Each point is reached from the start by the listed moves, each made once or not at all, plus a little noise. Say if it took an odd or an even number of moves. Then give how often each move was made.

Moves:
(1): [ 84 -19  13]
(2): [ 13  60 -40]
Start: [-11 -31  35]
Points:
[ 2 25 -8] => odd (0, 1)
[91  4  6] => even (1, 1)

Moves:
(1): [ 69  13 -21   8  19 -32  -9   4  -7   6  -7   5]
(2): [  1  81  14 -19 -16 -19 -23 -14   0  18   9  -3]
(3): [  6  -6  47   8  16 -18  20  -1   4  -7  -7  -4]
(4): [-7 21 -5 67 -8 -8  1  4 23  3 16 -9]
(5): [-21  -4  -9   4  57 -23 -14   1  10   2  -2   8]
(6): [15  5 14  3 27 50  3  1  1 15 13  3]
(7): [ -3  15 -12  -6   7   0  66  13   6   4   9 -11]
(8): [  6  14   8  -4  -7 -10 -25  76  -7 -10  -1  13]
(9): [  8  -6 -11 -20  -1   1   0  -3  80  -2   3   7]
(10): [-11 -32  -7  -6 -18 -16   2  10  18  95  12 -13]
(11): [  4 -26  -4 -21  -3 -14   0  -4 -11 -13  91  29]
Start: [ 11  -3  -3   7  21  24 -35  20 -10 -14 -35   5]
Points:
[ 34  31  18 -68  -4  21 -80  86  66  87  81  46] => even (0, 1, 0, 0, 0, 1, 0, 1, 1, 1, 1)
[ 65  64 -16 -18  84 -65 -84  15 -20  -4  56  43] => even (1, 1, 0, 0, 1, 0, 0, 0, 0, 0, 1)
[ 76 -40 -14 -30  39 -56  47  42  71  73  57  17] => even (1, 0, 1, 0, 0, 0, 1, 0, 1, 1, 1)

Moves:
(1): [ 24  -4   6   8   1  -7   3   3  -5   2  10   9  12  -2   0   1  -1   1
   5   1  -4  -1   1 -11   1  -2  -2]
(2): [  9  25  -1  10   5   4   1   9   5   1   4  -7  -1  -5  12 -10  -4  12
  -1   1  -3  -5   1   9   7   6  -7]
(3): [ -7  -6  31  10  -8   3   5   3  -3  -5  14   0   2 -11  -2   0   1   4
  -1   0  -1   2  -1   8   2  -1   7]
(4): [ -5   2  -9  25  -1   2  -5  -2   8   6   0  -2  -3  -2  -4  -4  -1   0
  -7 -12  -7  -1  -9 -13   3   4   3]
(5): [ 2  0  7  0 17 -1  1 -4  2 10  0  1 -4  0 -4  1  2  3  2  2  0 -1 -1  4
  2 -1  0]
(6): [ 5  0 -2  0 -2 16  1 -5 -3  3 -1  4 -5 -7  4  1 -1 -6 -5  0 -6  5  0  1
  4 -1  5]
(7): [-2 -2  0  5  1  0 22 -4  2  1  3 -1  0  3  4  3  1 -3 -3  4  1  0  2  5
  2 -3 -7]
(8): [-6 -5 -4  0 10 -3 -3 26  1 -6  3  9 -4 -5  0 -6  2 -2 -6 -9 -5  5  5  1
 -6 -8 -7]
(9): [  3  -2  -4   4  -3   1   6   2  22  -6   4   3   5  -4   8   9   5   2
   9   4  -1   7 -13   0   1  -4  -2]
(10): [-4  6  0 -4 -7  3 -1  3  3 17  2  2 -2  2 -4  3  4  4  1  0  1  1  6 -2
 -2  1  6]
(11): [ 2 -2 -5 -1  2  2 -1 -2 -3  0 15 -5 -5  0 -2 -4  8  2  0  2  3  0 -2  1
 -3  5 -1]
(12): [ -5   8  -2   3  -3  -4  -1 -11   0  -2   7  22   8  11   5   0   6  -1
   3   3 -10  -7   6   2  -9   5   7]
(13): [-5 -2  2  1  6 -2  2  7 -7  4  3 -2 19 -5  5 -5  0  2 -2 -2 -5 -2  0 -3
 -1  1  8]
(14): [ 4 -6  4  2  6 10 -5  7  0  3  2 -6  7 22 -2 -3 -2 -1 -1  7 -4  1  2  2
  0  7 -2]
(15): [  6 -13   2   2  -1   1  -4   0  -2  13   0   1  -9   1  22  -1   1  -1
  -2   2   1  -1  -7  -3  -1   4  -2]
(16): [  2   0 -11   6   2   4  -2   2  -6  -2   4  -1   2   1  -2  26  -9  -5
 -12  -1   0   0   0   5  -5   2   3]
(17): [ 3  0  0  0  2  6 -1  2 -7 -3 -6 -3 -2  4  1  9 26 -1 -1 -4 -4 -5  6  5
  6  0 -7]
(18): [ -6 -10  -2  -2  -3  12   9   1   2   0  -5  11  -3   3  -5  11  -5  22
   6  -5   4   0  -5   5   0  14   2]
(19): [ -2   6  -5   8   1   2   8   0  -8  -1   1  -2   4  -3   3  -1  -3 -12
  25  -7   9  -1   4   9  -5   6  -4]
(20): [  1  -1  -5   9   3  -5   1   2  -8   5  -7 -10  -1  -5   3  -4   3   8
   5  20  -4   8  12   0  -6  -3   4]
(21): [ 5  1 -1  6  5 12  1 10  2  6 -9 10  0 -6  1 -2  5 -2 -9  8 31 -1 -4  1
 -9  4 -1]
(22): [ 5  3  2  4  1 -6  4  1 -9  0 -5 -4  2  6  1  0 -1 -3 -5  0  2 22 -1  6
  1  2  6]
(23): [ 2  0  1  7  9 -2  1 -6 11 -9  3 -4  1  4  3  4  1  4  1 -8  4  4 17 -6
  4  8  1]
(24): [ 7 -9 -7  3 -6 -1 -5  0  3  0  0 -3  2 -6 -6 -2  0 -3 -1 -2  0 -4  4 18
  3  4  1]
Start: [ -2   2   2   6  -9  -3 -13   1   1 -12   2 -18 -15   1   3   8  18  -1
 -12  -2  -1 -25   1   5  10 -11 -12]
Points:
[ 21  31  -9  51  15  24   2   1  25  24   7   0 -19 -10  59   7  37  11
  16  21  21 -16  23  19  -2  15  -4] => odd (0, 1, 0, 0, 1, 1, 0, 0, 1, 1, 0, 1, 0, 0, 1, 0, 0, 0, 1, 1, 1, 0, 1, 0)
[ 21   4 -22  40  -8   7  12   8 -17  12  37   9  24  -4   8  25  28 -17
  -6   3  26 -38  19  29 -18  12  -2] => even (1, 0, 0, 0, 0, 0, 1, 0, 0, 1, 1, 1, 1, 0, 0, 1, 0, 0, 1, 0, 1, 0, 0, 1)
[ 10   9 -11  42  25  23  19  26  44 -22   7  17 -16  -2  24  23  58  31
 -12  -9  16 -32  19  48  13  13 -29] => odd (0, 1, 0, 0, 1, 0, 1, 1, 1, 0, 0, 1, 0, 0, 0, 0, 1, 1, 0, 0, 1, 0, 1, 1)
[ 38 -10   0  95  -9  13  30   7  20 -12  51 -24  -7 -14  35  38  11  19
   2 -24   6  -2  -8  37  22  34 -13] => even (1, 1, 1, 1, 0, 0, 1, 0, 1, 0, 1, 0, 0, 0, 1, 1, 0, 1, 1, 0, 0, 1, 1, 1)
[ -5 -43   9  63  -4  36 -11  62  14  21   1  -9  -4 -12  21  11  56  32
 -22   5   5 -16  -2  22  -1  13  -1] => odd (0, 0, 1, 1, 0, 0, 0, 1, 1, 1, 0, 0, 1, 1, 1, 0, 1, 1, 0, 1, 1, 0, 0, 1)
[ 34   9  -8  48  23  32 -10  29 -22  48   9 -39  -5  -4  39 -19  29   3
  -5  29  24  -1  14  49   1  25   1] => odd (0, 1, 0, 0, 1, 1, 0, 0, 0, 1, 1, 0, 1, 1, 1, 0, 0, 0, 1, 1, 1, 1, 0, 1)
[ 51  11  37  58  12  29   0  26 -13   6  21 -18   4 -10  11  -8  13  -8
  -5   7  24  -8   5  53  16  12  -8] => even (1, 1, 1, 0, 1, 1, 0, 0, 0, 0, 0, 0, 0, 1, 0, 0, 0, 0, 1, 0, 1, 1, 0, 1)
[ 13  12  21  62  16  53   6  28 -37  36   8  -4   2   9  42  32  42  25
 -11  21   9  -9  21  53  -7  37  13] => even (0, 1, 1, 0, 1, 1, 0, 0, 0, 1, 0, 1, 1, 1, 1, 1, 1, 1, 1, 1, 1, 1, 0, 0)
[ 14 -31   2  72 -10  32  13  30 -16  24  44  31   0 -17  21  28  29   9
 -50 -15   5  -7  -4  23  -9  20  16] => even (1, 0, 1, 1, 0, 1, 1, 1, 0, 1, 1, 1, 1, 0, 1, 1, 0, 1, 0, 0, 1, 1, 0, 1)
[ 47  -6 -30  83  24  42 -13  50 -13  42  18 -13 -22  -6  21  13  15  17
 -18   5  18   2   7  38  -4  35  -7] => odd (1, 1, 0, 1, 1, 1, 0, 1, 0, 1, 1, 0, 0, 1, 1, 1, 0, 1, 1, 1, 1, 1, 0, 1)
[  0 -29  14  70 -11  10   3   7   8   4  22 -20  13   6  37   8  61   5
 -13  18 -35 -27   4  26  11   2   0] => odd (0, 0, 1, 1, 0, 0, 1, 0, 1, 0, 0, 1, 1, 1, 1, 0, 1, 0, 0, 1, 0, 0, 0, 1)

Moves:
(1): [  2  -4  -4  -2 -10  -6   1  -4  -2  -4   3   3  -2  -8   0   2  -5  11
  11   4   6   6   5  -2  11   5]
(2): [ 12  -8  -3   0   5   0  -7 -14   7   6  -8   0   9  -3  -1 -10  -7  -1
  -1  -7  12   0   4   4  -6 -14]
(3): [  3   4  -2   9  -6   4  -4  -6   4  -1   9  -5  -4   5   7   0  13   9
  14   6  -5   3   7 -10   4   0]
(4): [  0  -1  -9  -2   7   5   1 -11   4  18  -4  -3  -6  -1  -9   6  -1   2
   1  12  -6   7  -3  -4   5   1]
(5): [  9  -4   1  -3 -11   1   2   8  -4   8  13   2   7  -4   0 -10   1   6
 -22 -10 -22 -14 -14  -2  11   7]
(6): [ -4  -1   9  -5   1  -8  -2  -3  -5   1  -3   1  -9  -3  -4  -5  -6 -17
   6  -9  -6   2   2  -4   8   2]
(7): [ -2   5  -9  -2  -7  -1   0   2  -7   2 -11 -10   3  -5 -12   2   7   7
  -4  -7 -15  -2   4   0  -5   0]
(8): [ -6   3 -12  17  -5  -7 -18   0  -4  -6   1  -5  -1  -2   3  11   5  -3
  -5  -1  -1  -9  -5   1   1  10]
(9): [  0 -10   3  -1  -2   5   6   1   3   4  -3 -10   0  -4  -8   5   8   4
 -10   2 -10 -12  -6   5  -8   2]
(10): [12 -6  9  1  4  5  5 11 -5  7  0 -6 10 10  1  6  3 10  6  2  1 -8  8  9
  4 -7]
(11): [-1 -5  3 10  2  6  9 -1 -7  1  4  9  4  6  0  7 -1 -1  2  1  2  9  0  8
  1  3]
(12): [  9  11 -12  13 -11 -11  10  -7   9   0  12  -2   5   7   2   0 -12  -1
   9  -1  -3 -12  -5   7 -13   3]
(13): [  1   5  11 -12   2  -5   4  -5 -12   1  18   1  -7  -1  -1   3   6   2
   0   1 -11  14  -1  -7  -7  -7]
(14): [ 4  2 -6  5  3 -4  3  0 -1 11 -9  4  1 -7  9 -9  2 13  1  4  3 -5  1 -6
 -6  3]
(15): [ 1  4  7 -3  0 -1 -1 -4  6 13  2  3  2 -5 -4  7  4 -4  0 -4 -6  6 -4  3
 -3  0]
(16): [  3  -3  -4   0   3   5  15   1  -2   6   2   2   5  11 -12  -8   1  -6
   6  -3   0  -4  -7  15   3 -15]
(17): [ -5   0  -1  -1 -10  -3  -3   2  -3   2   7   3   0   7  -1  -9  -2   7
   4 -14  -8   5  -6  -9  -6   8]
(18): [  7  -1  -2  -1 -12  -9  -2   6  -9  -1   4   1  -5   1  -2   3   3   1
  -1   5   3   0  -4 -10   1  -3]
(19): [  5  -1  -1 -10   2  -6  -9   3  -3  -5  -6   2   4  -6   6  -5  -2  -2
   0   6  -4   1  -6  -6   9  12]
(20): [  4   3   5   6  -2   7   5  -1   0  -7  15  -8   2  -4  -9   6  10  -6
   0  -2   8  -9  -4 -11   0  11]
(21): [  2 -10 -12   0   2  -7   1  -5   3  -5   9  -6  -5   7  15   5   2 -28
   0 -12   3  -4   9 -12  -2   8]
(22): [-11  -1  -6  -5  10  -6   7 -12   6  12  10   0  12   6   2  -5  14   0
 -13  14  -8  -3  14 -13 -14   0]
(23): [  3   0  -2 -10   2  -3   1   5   1   4  10  16   0   0   4   2  -4  -6
   4   4   5 -13  -1   1  -6   4]
(24): [ -3   9  -6  -5  -1  -4  21 -12  -3   2 -12   4   0   7   5  -5 -11   9
 -14 -25  -8  -5 -11 -13   1  -2]
Start: [ 10   5  -7  -4  -6   7   3 -11  -9  20   2  -2  -1 -12  -4   1   3   7
  -2  -2 -10   3  -2  -3  -4 -13]
Points:
[  4   2 -40  -7   5  -1  49 -60 -19  64  13 -18  -2  -1   7  11  42  22
 -25  -5 -65   6  14 -53 -35  -5] => even (0, 0, 1, 1, 0, 0, 1, 0, 1, 0, 1, 0, 1, 1, 0, 0, 0, 0, 0, 0, 1, 1, 0, 1)
[ 47  -6  -5  -3 -25  -7  47 -38 -22  53  95  14  28  18 -17 -18  14  13
  21 -15 -39 -20  -2 -18 -15 -12] => even (1, 1, 1, 0, 1, 1, 0, 0, 0, 1, 1, 1, 1, 0, 0, 1, 1, 0, 0, 1, 0, 1, 1, 0)
[ 52 -15 -10  -9 -15  -5  33   9 -30  45  41   6   4   2  -4  -7  16 -27
  -2 -23 -17 -52 -13 -21   8  -2] => odd (0, 0, 0, 0, 1, 1, 0, 0, 0, 1, 0, 0, 0, 1, 0, 1, 0, 1, 0, 1, 1, 0, 1, 0)
